Each row of a before or after table is a point. The points were changed in one or more steps. Then noise was added and the rows were shuffled. The steps act on columns, c1 being the first. What was done? A step turns or swaps two columns, mirrors them in a line or flattens them onto one, adds a multiple of one to another, or multiplies or shifts one. Angles are multiples of 10 degrees, from the lower column toward the higher: turns from -170 to 170, lines from 10 to 170 but not 90. Use the fewest steps. Two steps may share a column if one is a turn and the other turns, adds or multiplies; they go together, in the order done. Otherwise the lowest column goes first.

Before (10 x 3):
[[ 0.1  3.6 -1.6]
 [-1.1  5.5 -2.0]
 [-3.3  3.7 -5.4]
 [ 5.7  1.8  3.0]
 [ 3.9 -1.5  3.4]
 [-2.3  3.8 -1.3]
 [-3.4  4.0 -3.2]
 [ 2.7  6.1  1.0]
 [-3.7 -1.7  2.7]
 [ 3.8 -7.5  4.4]]
After (10 x 3):
[[-4.4  5.4  0.8]
 [ 3.4  3.0  3.7]
 [-4.3 -0.3 -0.4]
 [-5.4  1.7 -2.1]
 [-0.5 -4.1  2.8]
 [ 1.5  5.6  2.8]
 [-5.4 -1.7 -3.0]
 [-3.2  2.2 -1.7]
 [-4.5 -1.1 -5.7]
 [ 8.7 -0.7  4.1]]
Steps: turn c1 and c2 by 60 degrees

Before (9 x 6):
[[ 0.9 -2.6  3.3  3.6  1.3 -4.5]
 [-0.6  4.7 -1.0  8.2 -1.4  4.0]
 [-0.9  4.3  1.2  3.6  2.1 -2.6]
 [-4.6 -3.6 -4.4  2.0  0.0 -1.3]
 [ 1.3  1.7  0.5 -0.5  9.0 -2.1]
 [-4.3 -4.8 -0.1  3.9 -0.9 -0.6]
 [-3.9 -3.5  0.8 -4.7 -0.4  2.9]
 [ 0.2  4.6  1.3 -3.4 -0.5 -4.1]
 [-4.5  1.8  4.8 -2.2 -3.1 -5.0]]
After (9 x 6):
[[-4.6 -3.5  6.0 -4.6 -0.6 -0.9]
 [ 0.5  1.7  2.0 -2.1 -3.0 -6.1]
 [-1.8 -3.8  1.1  2.5 -0.1 -4.4]
 [-3.7  5.3 -8.0  8.5 -1.4  2.0]
 [ 3.4  4.4 -5.2 -3.4 -0.3 -3.0]
 [-2.1 -4.8  7.2  4.0 -0.6 -3.4]
 [ 4.3 -2.2  7.4  3.9  1.3 -2.0]
 [ 2.4  2.1 -1.9 -0.1  8.9 -0.3]
 [ 1.5  4.4 -5.0  3.8  2.1 -2.2]]
Steps: turn c1 and c6 by 50 degrees; add -1.5 times c2 to c3

Before (10 x 8):
[[-1.3  0.6 -0.6 -3.8 -0.6  2.0  0.2 -2.6]
 [-1.7  0.6 -3.9 -0.6 -3.0  2.3  1.7 -3.2]
 [ 1.6  0.2 -4.7  0.2  0.9  1.8 -2.9 -2.6]
 [-1.3 -0.3  2.7  0.0 -1.0 -3.2 -3.0 10.0]
 [ 3.1 -0.6 -2.5 -2.6  0.1  0.3 -9.5  2.4]
 [-0.8 -1.0  4.1  1.5  1.3 -1.4 -2.2 -2.1]
 [ 1.8  0.9 -0.9  0.2  0.5 -4.8  2.7 -0.6]
 [ 8.3 -1.4 -4.0  0.1 -2.5  0.9  3.1  1.2]
 [ 3.8  0.2 -3.8  1.1  7.7 -2.9  3.3  0.9]
 [ 0.8 -4.4 -4.4 -1.4  1.4 -1.2 -0.5 -1.7]]
After (10 x 8):
[[-8.9 -2.6 -0.8  1.1 -8.3 -0.1  3.3  4.3]
 [-0.6 -8.7 -2.9 -1.0  3.7 -1.6 -0.7  3.7]
 [ 2.0  1.8 -4.7  2.1 -9.2 -0.4  1.9  2.2]
 [ 1.0  1.2 -2.9  2.4 -1.7 -4.1  0.2 -0.1]
 [-4.0  0.1 -0.3 -3.0 23.0  1.5  3.0  4.1]
 [-1.9  1.3 -0.7 -4.7  1.1  0.2  2.6  1.1]
 [-3.0 -1.8  1.7  0.4  0.3 -2.7 -9.3  3.4]
 [ 0.5 -2.3  0.0 -2.1  3.9  1.6 -2.1 -4.7]
 [-1.7  0.3 -4.3  1.6  2.2  0.6 -3.4  3.5]
 [ 1.5 -0.5 10.6 -3.3 -3.3 -0.3 -2.4  0.8]]
Steps: multiply c1 by -1; multiply c2 by 2; turn c3 and c8 by -70 degrees; swap c4 and c6; multiply c5 by 3
